Every row gives one point. To make a cloud, some directions were put in groups of two or more. Within a group, all points are equally far from the middle, so they leave a hole (a ring in 2 directions, a hollow ball in 3). The other directions are filled evenly. Then the cloud was stretched, turned, moved and blurred a little. Count the holes, and give their numbers of directions, smallest first.
In the rows, 128 means zero.

Cloud (20 x 3):
[[147 161 128]
 [157 151 104]
 [138 150 146]
 [ 42 191 157]
 [159 146 109]
 [178 147 143]
 [117 178 146]
 [126 127 186]
 [104 109 154]
 [114  74 149]
 [136 112 173]
 [ 96 174 131]
 [172  89 124]
 [ 70 154 154]
 [154  92 115]
 [150 133 107]
 [145  72 154]
 [180 172 151]
 [ 57 201 155]
 [141 127 168]]
Holes: 0

Cloud, 21 rows:
[[152 165 137]
 [ 96  80 181]
 [123 132  92]
 [137  47 187]
 [107 190 147]
 [116  92 145]
 [120 162 133]
 [153 124 114]
 [105  48 208]
 [ 93  97 177]
 [ 85 175 117]
 [139  76 151]
 [119 154 134]
 [118 166 160]
 [151 119 149]
 [153 128 146]
 [ 96 184 107]
 [157 129 172]
 [130  63 160]
 [107 119  93]
 [106  86 135]]
Holes: 0

Cloud (29 x 4):
[[165 136 155  85]
 [131 197 165 108]
 [151 121 177  90]
 [133 119 152  81]
 [157 180 115 135]
 [108 183 158 134]
 [172 152  97 100]
 [ 89 102 143  72]
 [169 177 108 131]
 [ 82 122 186 153]
 [121  95 164 113]
 [118  87 155 136]
 [ 72 166 134 135]
 [123  75 123 146]
 [109  85 122 103]
 [166 175 127 101]
 [123 156 134  68]
 [120 150 194  57]
 [ 52  82 144 125]
 [122 103 196 123]
 [170 166  90 119]
 [125 191 157 124]
 [134 167  86 125]
 [116 151 124 170]
 [116 160 129 163]
 [135 166  83 132]
 [109 141 100 173]
 [ 66 116 190 142]
 [122 130 218  73]]
Holes: 1 (2)

Cloud:
[[155  91 106 158]
 [164 102  89 160]
 [141  97 194 129]
 [163 128 106 106]
 [ 80 142 197 130]
 [170 128 152 220]
 [103  94  99 114]
 [140  95 188 126]
 [102 151 104 179]
 [169 148 185 156]
 [147 135  86 103]
 [ 99 151 109  78]
 [156 121  69 143]
 [164 108  80 157]
 [115 165 105 175]
 [ 71 107 119  85]
 [129 110 196 175]
 [106  96 138  75]
 [ 59 144 156  86]
 [152  90 106 156]
 [173 124 136 109]
 [116 137 107  73]
 [172 126  90 130]
 [169 113  79 155]
 [149 161 186 157]
 [107  95 137  77]
 [110 172 166 133]]
Holes: 2 (2, 2)

Cloud:
[[150 130 110 111 160 185]
 [105 106 184 139 178  98]
 [106 175 124 123  70  89]
 [160 138  94  67 147 138]
 [ 64 153 124 144  94 114]
 [142 152 126  40 114 143]
 [184 116 101  71 143 177]
 [113 100 197 120 186 118]
 [116 150 152  43 114 146]
 [ 91 143 142 136 142  82]
 [ 74 109 132 110 125 142]
 [120 159 213 115 156 111]
 [136  78 155 116 155  94]
 [168 169 126 138 134 148]
 [215 105 150 113 136 133]
 [169 127 150 189 128 127]
 [162  98 134 207 142 122]
 [ 99 171 156 104 124 171]
 [128 111 206 122 186 138]
 [182 100 103 177 139 101]
 [197  91 141 101 156 181]
 [198 105 124  82 120 170]
 [ 84 151 123 135 113  89]
 [ 82 105 151 138  90 140]
 [109  88 184 100 171 132]
 [147  94 140 134 146  77]
 [128 123 177 155 200 127]
 [213 115 156  94 151 120]
 [165 147  99 177 107 126]
 [200  58 125 123 194 126]
 [165 173 146 103 101  87]
 [189 124 115 125 190 125]
 [ 75 112 130 123  93 135]
 [110  95 170 184 178 115]
 [ 89 145 147 197 124 107]
 [166 151  82 148  89 130]
 [ 94 176 173 114 161 121]
 [168 119  87 100 163 172]
 [103 106 169  72 153 149]
 [112 188 181 119  95  85]
 [ 69 135 133 113 141 144]
 [133 129 180 188 123 123]
 [108 146 181 152 101  80]
 [122  99 194 140 197 131]
 [181 171 107 105 109 130]
 [159 165 111 162 105 142]
 [ 85 157 149 103 150 159]
 [195 117 155  84 177 103]
 [ 68 123 129 114 129 141]
 [ 99  97 177 168 155 100]
 [ 85 176 160 101 149 136]
 [113 130 183  96 131 176]
 [164 152 171 156 154 136]
 [155  84 103  66 148 146]]
Holes: 3 (2, 2, 2)

Cloud:
[[ 89 101 132 139 124  53]
 [146 163  83 158 139 148]
 [141 166  79 161 117 137]
 [ 83 136 142 208 141  99]
 [ 91  82 166 100  73 117]
 [ 76 140 105 133 149 175]
 [186 109  77 119 118  92]
 [ 93 157  90 167 145 110]
 [160 144 149 131  66  77]
 [100 129 170 143 144 131]
 [ 72 149 126 124 165 148]
 [162 108 117 106 181 129]
 [176 115 131 175  67 129]
 [129 183 136 121 115  83]
 [127  62 193 126 101 145]
 [ 89 116 102 127 207 174]
 [103 104 117 130 117 150]
 [ 60 172 133 121  93 122]
 [102 130 107 123  96 150]
 [ 96 100 143 173 107 139]
 [187 177  77 119 109 118]
 [153  91  87 120 144  78]
 [117 168 103 150 105 128]
 [159 188 106 161 122 159]
 [ 81 114 173 119  91 158]
 [160 104 181  93  74 148]
 [ 82 171 186 147 137 177]
 [179 102 121  72 118 182]
 [183 165 166 189  98 132]
 [192 102 126 161 163 157]
 [106  95 191 185 128 186]
 [198 129 117 142 182 162]
 [113 118 155 120  56 153]
 [ 82  84  97  78 155 135]
 [143  89  97  90  93 155]
 [140  62 132 101  64 154]
 [ 85 101 122  91 139 121]
 [102 112 129  97 201 157]
 [103 113 181  97 150 143]
 [163 107 145 174 196 186]
 [168  97 124 140 178 160]
 [155 106 111 160 138 140]
 [176 137 100 113 158  82]
 [ 94 192  61 114 113 132]
 [121 153 121 178  55 136]
 [129 121 125 194 120  94]
 [112 133 101 173 124 114]
 [ 79  91 198 191 157 174]
 [ 91  98  88 162 142 147]
 [138 132 110 170 108 111]]
Holes: 0

Cloud:
[[145 144 145 145 195 164]
 [147 157 172 149  82 187]
 [136  77 119 122 177 107]
 [186  74 115  95  95 113]
 [157 141 177 145 149 182]
 [168  79 145 136 155  91]
 [121 134 120 168 166  66]
 [ 94  94 134 163 110 155]
 [191 148 105  90 148 138]
 [ 89 134 111 131  63 107]
 [174 103 155 133 111  79]
 [148 155 134  65 116 193]
 [194  72 133 109 135 161]
 [134  81  71 115 160  95]
 [108  80  89 120 143 148]
 [127 123 138  56 137 119]
 [187 163 160 127 108 141]
 [116  93  86 107  87 168]
 [116 139 126 130  89 204]
 [115 154 137 109 142 199]
 [134 154  93  69 166 108]
 [188 143 114  77 103 169]
 [173 107 169 172 108 173]
 [148 181 136 103  69 158]
 [161 152 152  66 139 183]
 [138  95 105 197 104  85]
 [112  99 176 144 101 136]
 [193 135 169 129 133 167]
 [197 111 136  93 100 181]
 [ 89 105 100 177  80 134]
 [141 107  73 201 134 136]
 [115 155 149 183 124  76]
 [ 87  95 120 144 146 128]
 [177  87 157  97  98 108]
 [160 123 141  80 167  92]
 [109  99 122 143 113 188]
 [132 112 154 171 135 189]
 [160 150 108 100 162  84]
 [136 109  85  95  94 190]
 [147 130 138  68 172 105]
 [151  69  66 142 164 107]
 [116  92 132 214 119 115]
 [185 151 118 148 106 140]
 [119 148 197 157 130 106]
 [160  73 111 191 153 103]
 [ 73 118 106 154 145 104]
 [145 174 143 160 120  91]
 [115 143 146 173  98 194]
 [144 136 162 118  57  97]]
Holes: 2 (2, 4)

Cloud:
[[125  99 187 112 100  86 114 173]
 [ 91 106 188 101 116 128 172 136]
 [ 99  83 159  82 113 142 118 115]
 [101  64 139 125 112  86 133 157]
 [166 105  34 156  96 139 144 139]
 [ 89  77 123 146  89  85 170 140]
 [117  90 105 139  95 187 108  87]
 [112 147  95 157 207 139 151 106]
 [ 94 125  98 130 157 197 165 210]
 [ 79 128  96 113  82 159 119 126]
 [137 139 169 153 128  95 166 143]
 [155 118  98 107 162  66  94 102]
 [ 87  98 151 147 107 138  81 155]
 [105 146  94 126 123 150 127  58]
 [127  73 108 141 107 156 157 190]
 [ 58 133 164 144 159 111 128 150]
 [147  71  59 138 154 112 127  77]
 [168 125 147  88 111 126 116 207]
 [ 95 135 137 142 168 176 134  76]
 [158 190 136  93 113 119 137 135]
 [116 112 128 189 145 141 161  83]
 [164 178  82 112 146 162 127 181]
 [144 135 181 105 170 125 114 157]
 [ 91 133 154  95 158 157 201 156]
 [177 169 105 118 121  97 151 140]
 [114  77 157 139 159  93 103  76]
 [ 82 153 149 140 164  94 134 182]
 [136 166 109  70 132  91 159 181]
 [ 52 127 125 134 153 211 142 159]
 [ 83 103  98 160  96 144  85  85]
 [ 41 121  86 132 200 156 163  95]
 [104  97 114 161 103 183 154  92]
 [143 113 130 187 139 167 157 122]
 [ 70  99 129 127  91 139 114  54]
 [105 112 186  91  87 112 136 175]
 [216 133 144  92  98 102 122 109]
 [ 84 100 123  99 153 148 125 194]
 [141 122  92  77 141 102 152 169]
 [183  88 151  95 130 116  94 155]
 [ 67 163 132 137 158 191 177 112]
 [144  90  66 150 136 118  61  63]
 [127 180 118 113 128 160 197 192]
 [ 83  75 113 105 112 122 108 104]
 [143 137 101 108 192  98  85 132]
 [140 186  68 118 126 132 151 151]
 [187 164 134 108  89 144 114 110]
 [ 49 112 125 160 139 145 103 104]
 [ 93 121 129 156 124 191  95  89]
 [101  48  85 164 134 124 118 147]
 [103  77  71 137 163 115 119 180]
 [ 87 130 118  88 153 148 202 168]
 [119 144  78 138 167 146  87  74]
 [106  95 139 145 196 155 143 132]
 [137 134 173  97 172 146 120 103]
 [123 144 130 131  91 165 183 176]
 [145 122 117  95 101 178 131 120]
 [204 125 150 122  98 135 137 171]
 [ 79 142 114 172 139 150 140 204]
 [152 176 101  96 121 143  82 207]
 [177  87 113  84  80  72 111 139]
 [ 62 123 171  93 171 143  89 174]
 [141 134 136  98  96 107 189 161]
 [100 134  60 120 164 191 174 183]
 [142 155  67 114 132 124 177 126]
 [ 77 118 144 159  90 135 177 157]
 [103 158  90 106 102 101 142 200]
 [103 136 129  96  59 114 126 126]
 [143 190 121 108 196 147 123 173]
 [143 118 130  69 150  80 104 105]
 [ 82 145 109 149 219 152 112 169]
 [130 142 178 134 104 187 117 123]
 [113 151 120 104 161 158 178 101]
 [111 111 150 128 133 120 110 212]
 [142 152  40 138 118 138 116 169]
 [ 69 115  87 132 105 104 130 155]
 [140 161  83 108  83 138 116 177]
 [143 169  67 112 194 117 125 126]
 [190 118 123 125 122 125  42 149]
 [149 110  93 191 149 109 106 100]
 [126 109 163 134  77  81  92 157]
 [ 50 129 172 126 137 174 157 191]
 [ 70  75 124 167 140 175 156 148]]
Holes: 1 (6)

Cloud:
[[131  54 149 157 132 159 196 174]
 [132  88 116 115  88 116 162 149]
 [136  70 149 117 132 140 181 150]
 [149 103 108 166 133 135 212 103]
 [ 88 130 137  60 125  89 117 162]
 [128 170 149  98  97 140 128 202]
 [113 149 180  95  96 200 139 135]
 [140 179 127  98 148 130  88 114]
 [119 117 155 153  57 158 116 146]
 [ 45 139 140  86 176 185 178 106]
 [106  99 116 108 180 135 154 112]
 [110  66 141  71 126 127 117 135]
 [ 95 163 113 169 110 134 134 102]
 [106 151 163 108 125 116 165 211]
 [165 102 148 128 144 100 135 179]
 [159 121 127  68  59 205 157  95]
 [ 66 162 173 112 155 150 136  82]
 [ 64 151 167 141 177 153 119 195]
 [103 127 124 146  81 118 148 125]
 [ 34 181 135 132 168 161 135  70]
 [118 133 170  80 134 102 162 146]
 [192  75  87 142  93 111 165 109]
 [117  81 125  64  90  89 152  78]
 [136 160 116 156 130 130 108 143]
 [136 129 171 205 142 117 156 155]
 [109  98 149 131 124 165 163 105]
 [149 125 154 141 108  81  93 159]
 [ 98 130 167  89 108 177 153 160]
 [108 141 149 161 127 162 157  81]
 [134 176 114 146 129 124 154 163]
 [125 134 188 119  89 197 158 104]
 [132 137 131  79  88 157 124  23]
 [101 118 132  72  70 134 108 179]
 [120 161 175 173 110 165 111 114]
 [142 160  91 175 193 124 186 150]
 [101 127 179 123 185 138 112 175]
 [ 95 143 150 141 157 133 159 191]
 [210 156 110 170 109 160 153 162]
 [116 135 159 100  53 134 110  41]
 [113 169 156  97 102 164 116 177]
 [175 110 111  98  90 100 144 136]
 [108 134 121  56 191 101 174 120]
 [131 115 109 130 132  33 107 147]
 [130 129 153  93  53 161 147 159]
 [111 111  84 132 172 180 162 148]
 [172 122 136 135  87 198 153  72]
 [100 101 133 137  92  99 125  67]
 [112 102 160  94  98 150 151 182]
 [118 140  79 143 118  85 113 136]
 [150 131  89 114 148 106 141  97]
 [ 98  97 161 111 169  83  94 151]
 [109 125 186  69 129 141 161 163]
 [ 37 153 170  91 156 160 114 130]
 [138 101 142 179  81  66 106  90]
 [198 150 145 130 107 130 143 155]
 [192 118 115 142 128 108 162 218]
 [116 171 169 166 132 179 143 201]
 [178  90 158 115 120 155 120 133]
 [126 107 166  64 103  71 102  89]
 [149 133  96 147 171 116 170 204]
 [164 111  94 112 130 136 169 210]
 [129 204 100 142 126 153 155 111]
 [104 127 123 143 162  59 124 158]
 [ 94 154 179 207 129 151 135  78]
 [159 127 142  80 103 148 142 110]
 [122 148  76 100 109  97 157 136]
 [143 106 147  45 148 150 155 162]
 [ 69 158 157 149 162 225 145 157]
 [115 149 174 174 142 204 142 125]
 [130 100 176 118 131 165 137 145]
 [157 147 123 179 118 153 164 132]]
Holes: 0
